Each row of a before or after table is a point. The points were changed in one or more steps. Then noise was added and the rows were shuffled. The steps act on columns, c1 being the first. Name the steps. A step turns or swaps two columns, mirrors them in a line or flattens them onto one, adds a multiple of one to another, or multiplies or shifts one. Angles are multiples of 10 degrees, from the lower column toward the higher: turns from -170 to 170, lines from 10 to 170 but not 90. Use the fewest steps. Two steps may share a column if one is a turn and the other turns, adds or multiplies; they go together, in the order done. Otherwise the lowest column goes first.

Before (14 x 3):
[[-30 -12  27]
 [ -4 -11  35]
 [  3 -10  35]
 [ -1 -21  27]
 [  2  47 -31]
 [-20  44 -13]
 [ 12 -11  21]
 [  4  23 -36]
 [-22  24 -32]
 [-39  26 -12]
 [ 13  37 -16]
 [ -5  45 -36]
 [-27  -5   6]
 [ 40  28   5]]
After, 14 rows:
[[ -8 -23  36]
 [-24  14   8]
 [ 12 110 -35]
 [-32  -4  28]
 [ 25  76 -14]
 [-13 -49  28]
 [ 17 107 -33]
 [ 12  50 -37]
 [ -3 121 -12]
 [-27  94 -11]
 [ -4 -25  34]
 [  4 -33  21]
 [ 49  32   7]
 [-12  73 -33]]
Steps: turn c1 and c2 by -20 degrees; multiply c2 by 2.5

Before:
[[-14  39 -24   2  -5 -25]
 [-54  22 -14 -27  28  11]
 [-13 -18 -40  24  14  20]
 [ -5  28 -49  18 -30 -74]
 [ -9 -29 -84   2  92 -73]
 [-20 -33  31 -15  93  24]
 [-14 -82  19 -90  39  46]
 [ 19 -33  -9 -71  81  65]
 [-41  -2 -31  36 -12 -39]
 [ 16  15 -21  26 -21 -68]]
After, 10 rows:
[[-37   0  37 -20  20  35]
 [ -2 -17  23  -9 -18 -10]
 [-13 -26  22  18 -79  88]
 [ 14  12  17 -17  34  64]
 [ 16 -31 -42  62 -91 -49]
 [-26 -38 -18   0 -93  -7]
 [-15  39   3   5  10  19]
 [ -7  24  29  -2  44  70]
 [-53  21 -14  19 -29  -7]
 [-16 -79 -60  61 -43 -40]]
Steps: multiply c3 by 0.4; turn c3 and c4 by -140 degrees; turn c5 and c6 by 170 degrees

Before, 8 rows:
[[  -5   54   31  -13   18    7   -4  -11  -12]
 [  17    6   39    8  -22    5  -24  -60  -33]
 [  27  -15  -99  102   53  -50  -43   81  -39]
 [  19   58   -3  -30  -65   37 -104   11   -3]
 [  35   12   -6   -9   22   49  -71  -22   15]
 [  22   37   55   26    0  -32  -70  -15    3]
 [  63   33   12  -29  -33   34   -3    3   35]
 [  -8   29  -72   95   -1  -17  -47   39   21]]
After:
[[   0   -1  -63  -70   39   11   27   -1    2]
 [  43  -53   79  -42  -16   83  103   72   41]
 [ -18   21  -34  -22    3  -17    8  -38   31]
 [  10   64   17 -107   58  -33  -30   16    6]
 [  18   30    2   -3   34  -36  -28   31  -34]
 [  16    2   59  -45   27   38   93   25  -22]
 [  -1  -22   24  -71   12  -44   -8    0  -16]
 [  -6  -17  -27    2   54  -17  -16  -12   15]]
Steps: flatten c1 and c8 onto the line at 60 degrees; turn c2 and c5 by 90 degrees; turn c3 and c6 by -160 degrees; swap c4 and c7; multiply c9 by -1

Before:
[[ -9 -18 -25  42 -38 -27  -7  30 -27  47  -3  37   5  37]
 [ 12 -18  -1  25 -28 -54  67  -5   0  -4 -20 -28  -2  19]
 [ 23 -53 -37  38 -65  -7   3   4 -20  37   9  11  19  32]
 [ 30  -8  17 -19 -43 -53  19  19  14 -27 -34 -15  33   3]
 [  6 -11  14 -34  -8  -9  46   0   9 -16 -41   2  44 -29]
 [  4 -28   0  37  28 -10 -16 -16  58 -27 -25  -7 -51   5]
 [ 49  31 -45 -17  18  23 -33 -21  12 -29 -27  62 -35 -44]
 [ 41 -38  -8  43 -30 -15  39  49  -6  -4 -21  14  17  37]
 [  2  15 -24  40 -11  -3   4 -21  70 -23 -43  14 -23 -34]
 [ 50   8  16 -17 -12 -10  27   0  15   8 -64  -9  18   9]
 [ 18 -20 -57 -21 -47  16  -8  25  -7  19 -22  64 -28  27]
 [ 15  37 -24 -31   3  14   5 -23  16 -55 -57   5  24  -5]]
After, 12 rows:
[[  3  17 -25 -40 -10  -1   1 -15 -91  47 -41  36  23  39]
 [ 31  -5  16  11 -47  54  18 -13  -8  28  12 -32  46 -18]
 [ 10  35 -27  35   0  -5   8   8  10  56  -6  30  61  18]
 [ 25 -52 -39 -41 -67   1   4  19   7 -40  24  50   3 -21]
 [ 14 -17   2 -31 -26  49  67  19   1   5 -17 -28  14  -7]
 [  6 -10  14  31 -11  13  46 -23  -7  17  18 -13  62  19]
 [ 44 -40  -7 -48 -29   7  42  -7  11   0   2  22  31 -57]
 [ 20 -21 -60  24 -48 -10 -11   3   0 -18 -36 120   4 -36]
 [-11 -18 -22 -46 -39  17  -7  10  15 -56   4  62   6 -48]
 [ 47  31 -42  22  16 -19 -35 -20  -1  29 -42 108   8  47]
 [ 54   8  13  16 -11  14  28   9 -29  -1 -15 -24  66  -9]
 [  4 -31  -5 -39  31   6 -20  17 -70  46 -54  -9  -7  12]]
Steps: add -1 times c3 to c12; turn c4 and c6 by -170 degrees; turn c8 and c14 by -130 degrees; turn c9 and c10 by 160 degrees; multiply c9 by 1.6; turn c11 and c13 by -60 degrees

Before, 12 rows:
[[  26  -15   36   12  -52  -16   25   69   14  -30  -25   83  -23   26
    66  -18    1   24    5    6]
 [ -70  -31  -38  -10  -38  -12    7   13   -5  -70  -31  -12   11  -23
     3   39   24   -5   48   67]
 [ -21  -99    2  -53    1   37  -58   18  -47  -59   16   18  -13    7
    36    7  -20   30  -29   83]
 [ -25  -25    4   -4  -27    9    5   52   31   22   14   -3   12   65
   -26   14  -47   31  -59   80]
 [  -7  -17  -35    8  -25  -80   36   -7  -25   17  -35   45   10   36
   -25  -11  -66   51   80  -25]
 [  -1  -30  -55  -42    9  -43   -1    9  114    9    4  -27   34   14
    24   34   36   41  -24  -17]
 [   8  -67   75   28  -21  -20   22  -33  -38  -39  -34   87   45  -43
    63   37   17   18    4   12]
 [ -24  -40   18   19    5  -93    4   19  -11  -46  -78  -62   20   74
     3   53   53   27   21   27]
 [  51  -28   13  -23    8  -71  -13   23   48   23  -61    9  -99  -21
   -38 -105    1  -42    3  -26]
 [  44    7  -58  -41  -48   16   57   37  -40  -82   -9  -25    6   36
   -33   29   69   57  -32    9]
 [ -39   59  -75    7  -73  -64  -43   50    6  -89  -83    0    2  -11
    19  -30  -47   26   21   22]
 [ -15  -54   -1  -26  -57  -31    8   43   29  -34  -64  -17   36    8
     7   47  -16   39  -20   19]]
After (12 x 20):
[[ -14  -55   -2    6  -56  -30    8   43   28   37  -64   -3   36    6
   -26   47  -17   38  -19   18]
 [  44    7  -58   56  -46   15   56   37  -41   83  -13  -19    6    7
   -27   27   69   55  -33    9]
 [  -6  -17  -36   36  -26  -81   38   -6  -26  -36  -44  -30   10   21
    17  -10  -64   53   80  -26]
 [ -25  -41   18   28    4  -92    4   18  -12   71  -69   30   19   68
    17   52   51   26   21   28]
 [  24  -16   35  -44  -52  -14   23   71   15  -15  -51  -87  -24   56
   -12  -19    2   23    5    6]
 [ -72  -32  -39  -12  -38  -12    8   14   -6   67  -39  -25   12  -21
   -10   39   26   -5   45   67]
 [   0  -31  -54    0    8  -42   -2    8  114    5   12   28   34   16
   -46   33   36   42  -23  -16]
 [   8  -67   74  -81  -21  -21   22  -33  -39  -10  -62  -95   44   -5
     5   37   17   17    4   11]
 [ -24  -27    3   56  -26   11    4   52   32  -19   17   13   12   43
     6   13  -46   31  -59   80]
 [  50  -28   14   27    8  -71  -13   24   49  -25  -60    4  -99  -39
    -9 -106    1  -42    3  -26]
 [ -22  -98    1  -11    1   37  -57   18  -48   41    2  -45  -14   13
   -63    6  -19   29  -28   84]
 [ -39   58  -75  -23  -72  -64  -44   50    7   77  -96  -45    2    3
    -1  -31  -48   26   19   20]]
Steps: turn c4 and c15 by 110 degrees; turn c4 and c14 by -30 degrees; turn c10 and c12 by 150 degrees; add 0.3 times c12 to c11
